Every row gives one point. The window is the flat piece filled in between its corners: a triangle in 3 columns, a solid with four corners in 4, and so on. A path goes straight from each point to the next, and from the last back to the first. After which points does the path pass through the window?

Window (4 x 4):
[[-31 -21  -8  31]
 [ 41  27  -6  43]
 [-47 -10  23 -45]
 [ 52   0 -17  16]]
Path:
(1): [-28  -7  43 -14]
(2): [-49  -9   2 -54]
(3): [-35  20  -9 -44]
(4): [-40 -29  54 -50]
(5): [  0 -26  21  -3]
(6): [-15  32 -13 -27]
(7): [ 36  44 -24 -18]
(8): [ 58 -14  10  24]
Through the window after points: 1, 5

Window (6 x 6):
[[ 93 -14 -57   4  22  45]
 [ -5   3 -63  33 -12 -28]
 [-16  42  75 -12  18 -10]
 [-46  -9  20   1  30  -2]
 [ 29  21 -36  11   4  66]
 [-55  14  38 -47 -12 -18]]
Path:
(1): [-39  49  20 -27  69 -46]
(2): [-22  29 -11 -38  20 -22]
(3): [-45 -13  37  -1 -23   3]
(4): [-14 -30 -29  34 -32  -1]
(5): [-14  18 -36 -21  22   0]
(6): [ 20  36 -12 -29  63  19]
(7): [-31 -28  28  25 -17  -1]
(8): [ 13 -10  58   7 -30  56]
(9): [21 29 -9  4 30 10]
(10): [ 23  46 -39 -29  31  -1]
(11): [-24 -15  -4  36 -11  15]
(12): [  1 -14  14  23 -55  12]
(13): [-24  15 -23 -13   9 -22]
(14): [ 33  33 -47 -13  67   4]
(15): [-14 -12  11 -11 -38   5]
(16): [ 15  -8  55  14 -37  47]
Through the window after points: 2, 6, 10, 12, 14, 16

Window (8 x 8):
[[  3  -7 -35  16 -16 -30   3   1]
 [-63 -18 -61  32  70 -45  29 -27]
 [-50 -15 -53  20 -44  -6  11 -15]
 [  2 -56  29   8  40  31   9 -15]
 [ 12  49 -39 -51 -14  -4 -10 -51]
 [ 25  62   1  54  22 -12  -9 -26]
 [ -5  14 -12  18 -38  24  66  53]
 [ -6   8  32 -25 -58   4  -3   5]]
Path:
(1): [ 24  13 -24  -7 -28 -13  17 -51]
(2): [-46  34 -48 -33   8  -1 -26  12]
(3): [-26  33 -14  -3  -3  50 -33  24]
(4): [  9 -24   7  10 -29 -43  61 -15]
(5): [-14 -26 -19  35  71   3  71 -82]
(6): [-32  11 -49  13  18 -31 -13   3]
(7): [-34   9 -42  -4   4  12  -9   8]
(8): [-10  18 -37  25 -45 -43  33 -22]
(9): [-51 -34  13  14 -18 -24  46 -56]
(10): [ -6   8 -42  37  12  10  -6  59]
(11): [ -2  18 -24  36  10 -14 -14   4]
(12): [ -4  21  -7  14   8 -21  28 -38]
Through the window after points: 1, 3, 11

Window (11 x 11):
[[  14   30   -8  -16   -7    9   23   -1   50  -25  -20]
 [ -33   -9   17  -27   -9    9   10   50   48   11  -19]
 [ -13  -12  -41  -28   -3   13  -46   27   35  -18  -15]
 [ -44   24   -5   29   27  -17  -10  -59   49    3  -45]
 [ -21  -22  -34   15    2   61   -2   -6   19   17  -39]
 [  10  -29   15   10   34  -55   -2   -1   -2   -3  -30]
 [ -24   -2   14   15   -5  -12    3   20   -2   -2   28]
 [   2  -17   41  -18  -41  -20  -20   11    0  -24  -23]
 [  69    4   51  -14   -5 -121  -64  -19  -25   58   -9]
 [ -27  -19  -29   32  -37   12    8   47   50  -10  -23]
 [ -42   43  -20   21   11   28    9   17   12  -18  -61]]
Path:
(1): [-39 -10 -13 -20 -10 -20  -3  19  11   1 -29]
(2): [ 11   4   9  26   9  12 -27   9  22 -13 -29]
(3): [  2 -12  15  22   7   1  -8  27  31  -1 -17]
(4): [-41  -8 -12 -58 -43 -10   8  18 -13   5 -13]
(5): [-10 -36   7 -20 -37 -35  25   1   1  37 -23]
(6): [-13  13   1  22  33  25 -30  21  31 -35 -19]
(7): [-14   7  12  17 -10   2 -18  15  29   3  -4]
(8): [-11  -8 -30 -25  10 -25  -3  15 -11  -9 -27]
(9): [-28 -37 -36 -50  -6 -32   5  63  -9 -11 -18]
(10): [ 20  21  29  31 -13  16 -38 -18  36  -6 -16]
(11): [  8   2  46  46  22 -28 -14  28  48   2 -25]
(12): [-24  -6 -15 -33 -32   3  13  -8  -9  -2 -13]
(13): [-36 -33 -34   4 -28   3  10   9  -5   2 -24]
(14): [-14  18   4  -5  22  27 -24  23  71 -32 -21]
(15): [ -9 -20  37  10  25 -19 -31   7  20 -21 -13]
(16): [ 19  -8 -26 -20 -47 -49  35   6 -19  18 -49]
Through the window after points: 5, 7, 15
